Every row gives one point. The last column is the point's height on a tilted bowl or saddle (a function of degree 2), plus a little noise. Count its main directions that bend up, bend down and stay straight.

Points, 11 rows:
[[ 0.3  1.5 -0.2]
 [ 2.8 -0.7  3.0]
 [ 2.1 -1.4  2.5]
 [ 1.1 -3.2  3.2]
 [-5.5  2.6  0.1]
 [-1.0 -1.0 -0.5]
 [ 5.0 -1.3  7.1]
 [ 2.3 -1.2  2.6]
 [-2.7 -2.1 -0.3]
 [-2.5 -4.2  2.2]
 [-6.0  2.1  0.2]]
Directions: 2 up, 0 down, 0 straight

Points:
[[ 6.2 -5.0 -2.1  5.7]
 [ 1.4 -0.4 -3.4  1.6]
 [ 2.4 -1.0  5.0  2.2]
 [-2.6 -1.2 -2.8  2.1]
 [ 1.8  2.8 -1.5  1.2]
 [-1.4  0.6 -1.7  0.9]
 [ 0.7 -0.9 -2.0  1.0]
 [-0.3 -0.7 -2.3  1.2]
 [ 2.8 -6.9 -5.0  6.9]
 [-1.6 -3.6 -0.1  2.1]
 [ 0.3  4.2  0.4  1.1]
 [-1.8  0.0  1.3  0.7]
 [ 5.7  0.9 -0.3  2.7]
 [ 3.4 -0.9  2.8  1.6]
 [-5.1 -0.7  2.3  2.7]]
Directions: 3 up, 0 down, 0 straight

Points (23 x 5):
[[-2.6  0.9  0.1 -0.7  1.2]
 [ 2.5 -3.5  2.2 -0.1  0.0]
 [-0.6  0.5 -7.7 -1.7  5.2]
 [-0.4 -3.7  1.4  0.3  0.3]
 [-4.7 -3.4 -0.5 -4.2  3.5]
 [-1.6  0.7  0.1  2.2  0.5]
 [-0.3  0.5 -0.1  2.7  0.1]
 [-1.7 -0.4 -0.7  2.9  1.0]
 [ 0.3 -2.5 -3.9 -0.2  2.9]
 [-2.9 -4.8 -6.2  1.7  6.7]
 [ 3.0  3.7  3.1 -1.0 -0.4]
 [-0.4 -2.1 -2.7 -1.1  2.6]
 [-5.5  1.0  3.4 -0.3 -0.2]
 [-1.9 -1.4 -3.3  0.4  3.0]
 [-0.2  3.4 -2.9 -2.8  2.7]
 [-0.9 -1.1 -0.6 -5.0  3.3]
 [-2.5  0.7 -6.0 -2.7  5.7]
 [ 2.2  1.1 -3.0 -2.1  1.5]
 [-0.3 -0.5 -0.1  2.1  0.3]
 [ 2.4 -1.1 -2.5  2.0  0.5]
 [-4.6  7.6  1.4  0.5  3.0]
 [ 1.0 -4.9 -0.9  1.2  1.6]
 [ 3.2 -6.9 -2.0  6.0  2.9]]
Directions: 3 up, 1 down, 0 straight

Points (24 x 5):
[[-2.0 -3.3  2.4  0.2  2.4]
 [-0.6  4.1  1.8 -3.2  2.0]
 [ 2.7 -0.9  1.8 -2.4  1.0]
 [-0.5 -3.8  1.1 -0.8  2.2]
 [ 1.2 -4.9  1.4  5.2  3.3]
 [ 1.3 -4.8  2.9  3.3  3.0]
 [-2.5  3.0  2.7 -0.6  1.5]
 [ 2.2 -0.1  1.5  3.5 -0.6]
 [-4.5  3.9  0.6  0.8  1.7]
 [ 4.9  4.9  1.3 -4.4  3.2]
 [ 0.5  0.2 -5.8  1.2  1.8]
 [ 2.3  1.6 -1.3  2.0 -1.1]
 [-2.4 -4.0 -2.6 -4.8  6.1]
 [ 0.2 -2.4  3.1  1.1  1.2]
 [-1.3 -0.1  0.2  5.6  0.6]
 [-0.4 -0.4 -1.6 -1.8  0.8]
 [ 0.5  3.0 -5.1 -2.3  2.3]
 [-1.8 -4.6  2.0 -5.0  5.6]
 [ 2.1  2.9  3.7  1.5  0.1]
 [ 0.6  2.2 -4.5 -2.3  1.8]
 [-4.3 -5.7 -3.0  2.9  6.4]
 [-3.2 -4.2 -1.6 -0.9  3.9]
 [ 1.3  1.4 -0.7  1.8 -1.1]
 [-1.0  4.5  1.7 -1.8  1.3]]
Directions: 4 up, 0 down, 0 straight

Points, 44 rows:
[[-0.3  0.3  2.0  2.2 -3.9  5.7 -2.6]
 [ 2.3 -0.4 -1.9  1.1  0.3 -0.7 -0.3]
 [ 1.3 -6.3 -0.7  0.1  2.7  4.2 -6.4]
 [ 1.4 -7.1 -8.3  2.9 -6.7 -3.1 -5.6]
 [ 2.3  0.0 -5.0  0.8 -4.8 -0.9 -1.1]
 [ 0.0  1.2 -2.8  5.2  0.4  2.3  0.4]
 [ 1.6 -1.6  1.2 -1.4 -2.2  3.2 -2.3]
 [-1.0 -3.4  1.6  4.2 -2.3  1.4 -1.0]
 [-1.4  1.1  2.5  2.9 -1.6  5.6 -2.8]
 [ 2.9 -0.9  0.3 -2.5 -3.7 -0.6  0.1]
 [ 2.3 -4.0 -2.9 -8.5 -1.1  0.2 -7.8]
 [-2.8  4.4 -2.1 -1.0 -1.0 -4.6 -3.1]
 [ 3.4  0.2  0.7  2.0 -1.4  0.1  0.7]
 [ 1.7 -1.5  5.5 -1.9  0.4 -1.7 -0.6]
 [-1.1  4.0  3.4 -0.1 -2.3  2.8 -2.4]
 [ 0.6  1.5 -0.6  1.1 -0.8  3.4 -1.4]
 [-5.4 -3.2  4.6  3.9  0.6 -1.6  0.5]
 [-1.8 -2.2  4.5 -2.9  0.0 -2.1 -0.9]
 [ 1.0  1.3 -1.3 -2.4 -1.1 -0.2 -1.8]
 [-1.8 -2.7 -3.0  0.6  1.0  3.2 -3.1]
 [ 2.5  0.0  1.3 -0.6 -0.4 -1.3  0.2]
 [ 2.7 -4.6  0.9 -3.4 -1.2 -3.4 -0.7]
 [-1.7 -0.2 -2.7  4.2 -4.3 -1.9 -0.1]
 [-0.5 -3.3 -2.4  1.6  1.5  2.0 -2.1]
 [ 4.8  0.7 -4.1 -1.8 -4.6 -3.4 -0.5]
 [ 0.1  1.4  2.3  2.9 -2.9  3.4 -1.1]
 [ 4.0  3.0  2.0  1.7 -3.2  0.1  1.3]
 [-1.0  2.4 -3.5  2.4  2.9  2.6 -0.5]
 [ 1.3  2.7  0.5  2.2  5.0 -1.5  1.4]
 [-2.1  2.6  3.9 -2.0  2.3 -4.2 -0.7]
 [ 1.3  2.4  2.6 -5.0 -2.0 -1.0 -1.7]
 [ 3.5 -3.3  2.2 -2.8 -0.6 -2.5  0.0]
 [-4.2 -7.0 -0.4  1.9 -4.1 -1.9 -1.3]
 [-3.1  3.9 -2.0  0.7 -1.2 -1.5 -1.4]
 [ 1.8 -0.3  0.3  3.0  0.2  2.6 -0.7]
 [ 2.6 -1.3  6.9  3.4 -0.4  1.0 -2.4]
 [ 1.5  3.2 -0.7 -2.3  3.1  2.4 -2.7]
 [ 1.4  3.5 -2.9 -1.5 -5.9  1.5 -1.3]
 [ 1.3  0.5 -3.1  0.2 -3.9  1.1 -1.0]
 [ 0.5 -3.7 -3.6 -4.4  0.3  1.7 -6.5]
 [ 1.2  4.4  2.8  3.3  1.8  2.7 -0.9]
 [ 0.1 -0.5 -1.3 -2.3 -2.8  3.7 -3.4]
 [-2.1  5.2 -5.5 -4.1 -2.9 -5.5 -8.7]
 [-1.0  0.9  4.2 -2.0 -3.4 -0.1 -1.4]]
Directions: 1 up, 3 down, 2 straight

Points (76 x 9):
[[-0.6 -1.3 -3.1  0.8  3.3  1.2  1.6  1.6  1.2]
 [ 0.8  6.4  2.3  1.5 -0.5  0.5 -0.1 -0.5  0.3]
 [ 2.4  7.7 -5.5 -2.6 -1.7  5.2 -2.4 -0.3  2.2]
 [ 4.5  7.5  2.3  3.5 -7.9  1.8 -0.8  2.7  2.8]
 [-1.3 -3.5  0.5  2.3 -1.6  2.7  3.4  2.7  2.6]
 [ 5.4  1.7  0.3  2.9  1.0  2.2 -2.3 -4.4  0.5]
 [-0.5 -0.2 -1.8 -1.0 -3.1 -0.5  0.4 -0.7  1.6]
 [ 1.5 -3.3  2.3  1.0  2.3 -3.9 -3.2 -2.1  3.0]
 [-2.1  1.7  4.5 -0.2  0.3  1.3  0.3  2.2  1.8]
 [-1.2  3.4  0.6  4.1  5.3 -1.0 -0.2 -2.1  0.7]
 [-1.4  5.7 -0.3  0.3 -1.0 -1.8 -3.1 -2.9  1.7]
 [ 1.6 -4.3 -1.2  3.7  2.4 -3.4 -2.1 -1.0  2.7]
 [-0.3  2.2  1.3  3.4 -2.1 -5.5  5.8  1.8  2.4]
 [ 1.1  0.6 -2.4 -1.2 -1.3  2.6  1.7 -1.0  0.7]
 [ 2.1 -0.5  3.8  3.8 -2.4 -1.5  2.7 -1.6  1.0]
 [-2.0 -2.6  3.0 -2.0 -1.4 -1.3  2.9 -1.9  3.5]
 [-1.1  0.4 -0.9  0.0  0.7 -0.2 -1.0  4.0  1.3]
 [ 7.5 -0.7 -0.7  1.6  2.4 -7.4 -2.6  2.0  3.4]
 [ 1.9 -2.9  0.5 -2.2 -0.1 -2.2 -1.0 -2.2  2.3]
 [ 4.7  6.6  2.4  0.2 -2.0 -0.1  6.3 -3.7  0.5]
 [-0.7  1.6 -0.7 -4.4  3.5  0.6 -2.3  1.3  2.2]
 [-2.9 -4.0  1.4 -1.5 -4.0 -3.5  2.6  4.3  5.2]
 [ 1.2 -0.2  0.3  0.6 -2.9  0.6 -4.3 -1.4  1.2]
 [ 0.5  1.1  1.4  2.9  0.0 -0.4 -1.3 -2.7  0.5]
 [ 2.5  0.3  3.1  0.3 -1.2 -3.8  5.3 -2.8  1.5]
 [ 3.0  0.6  3.6  2.6  4.6 -0.1 -0.7 -7.0  2.3]
 [-4.1 -3.0 -4.1 -2.9 -3.0  3.0  1.3  5.3  5.7]
 [ 0.5  0.6  0.7 -2.4 -0.4  3.9  3.5 -1.4  1.2]
 [ 0.1 -5.4 -0.9 -1.6 -1.2  2.4  0.3  1.5  3.1]
 [-0.9  3.8 -3.1 -2.1  4.6 -2.3 -2.3 -2.6  1.8]
 [ 3.8  3.0  3.5  2.4  3.2 -4.1 -0.3 -1.0  1.0]
 [ 2.7 -1.7  2.9  0.1  2.3 -1.5  0.7  4.2  1.4]
 [-3.7 -4.2 -0.8  2.7 -6.0  1.0  0.4 -1.8  5.0]
 [ 1.9 -1.0  0.6 -2.7  4.9  1.9 -0.7 -3.7  2.0]
 [ 1.6 -2.5 -2.6 -1.7  1.8 -8.2  4.1  4.1  5.6]
 [-1.9 -3.3  0.1  1.6 -4.4  0.3  6.2  1.0  4.0]
 [-3.3  4.1  6.4 -3.6  0.6  1.0 -2.4 -2.7  4.7]
 [-3.1 -2.2  3.2 -2.6  1.4 -5.2 -5.3 -2.2  6.0]
 [ 5.9 -5.4  2.3 -1.4  1.0 -2.0 -4.1  2.4  3.7]
 [-5.1  1.2  5.9 -7.5 -2.6  2.1 -1.1  2.2  7.5]
 [-1.9  1.9 -3.0  0.8 -1.2 -3.8 -0.5 -5.4  3.0]
 [-0.2  1.7  2.0  4.8  2.1  3.0 -1.3  1.1  0.4]
 [ 2.2 -1.4  3.1 -3.1  3.8  0.6  1.1  4.7  2.6]
 [ 2.7 -0.6 -0.6 -0.8 -5.8 -2.9 -2.4 -0.7  2.3]
 [ 1.0  0.1 -0.5  0.3  1.7 -5.5 -4.6 -5.5  3.7]
 [ 6.1  2.6  5.5 -5.8  1.6 -2.4 -4.5 -2.0  4.5]
 [ 2.6  0.7  0.8 -5.9 -7.3 -1.4 -0.1  4.0  3.7]
 [ 4.0 -3.6  1.4 -1.1 -1.6  4.3  3.0 -0.3  1.9]
 [-0.3 -4.1  0.7 -0.6 -0.1  2.7 -1.2  1.8  2.3]
 [-1.4  1.1 -5.0  2.8 -1.0 -2.7  4.1  3.1  3.0]
 [-0.6  2.8 -2.4  0.2 -0.2 -2.5  0.2 -0.9  1.0]
 [ 0.1 -1.4  3.8 -2.7 -5.9 -1.1  1.3  0.2  3.0]
 [-2.1 -3.1  2.1  0.8  1.2 -3.5 -0.3 -1.6  3.4]
 [ 2.8  0.4 -1.3  0.6  2.5  3.1  2.4 -0.6 -0.1]
 [-1.9  2.0  0.8 -1.2 -2.3  2.1 -1.7 -1.5  1.5]
 [ 3.1  1.3  0.6  2.4 -5.2  0.6  1.8 -3.3  1.2]
 [ 2.1  3.7  8.6 -2.1 -0.2  3.5 -0.3 -3.8  3.3]
 [ 2.2 -1.8  0.1  2.7 -4.2 -4.1 -0.7 -5.2  3.6]
 [ 0.8  1.3 -0.5 -0.1 -2.5  2.1  2.5 -2.2  0.7]
 [ 3.0  0.2  0.9 -3.5 -1.7  1.3 -0.7  3.9  1.5]
 [-3.8 -4.7 -1.7  0.3 -0.1  3.3 -3.8  1.3  3.2]
 [ 0.7  1.9 -2.1  2.9 -3.4 -3.5 -0.8 -0.3  1.5]
 [-0.7 -3.4 -1.6  0.1 -0.2  0.8 -0.3 -2.9  2.0]
 [-0.4 -2.0 -1.2 -0.1 -2.8 -3.6  1.4 -2.2  2.9]
 [ 3.0  1.9 -1.3  0.0  1.0  2.2  1.8 -5.3  0.5]
 [-3.0  3.4 -5.7  2.9 -5.8 -3.5  2.4 -0.3  4.8]
 [-0.8  4.3  1.4  2.0  4.5  2.9  2.3 -2.1  0.1]
 [-0.5  2.1 -2.4 -1.0 -4.7 -3.8 -0.6  2.4  2.7]
 [ 1.0  3.4 -3.5 -0.3  3.0  1.6  1.8  5.5  1.6]
 [ 3.2  0.2  4.8 -5.3  1.7  2.0  2.2 -0.3  2.2]
 [ 0.1 -1.6 -0.6 -0.9  0.3 -4.2 -2.9  4.7  3.0]
 [ 2.4  3.8 -0.4 -0.8  6.8 -2.3 -1.2  0.4  1.5]
 [-0.1  0.1  2.1 -2.3  0.3 -2.3 -0.8 -4.7  2.8]
 [ 2.5 -1.0 -1.3  0.7  4.8  0.8  4.5  0.7  1.0]
 [-2.7  2.8  1.9 -3.8 -2.0 -0.9  0.1 -0.4  2.9]
 [ 3.3 -0.8  1.1  5.6 -0.1 -4.0 -1.3  1.4  1.6]]
Directions: 7 up, 0 down, 1 straight
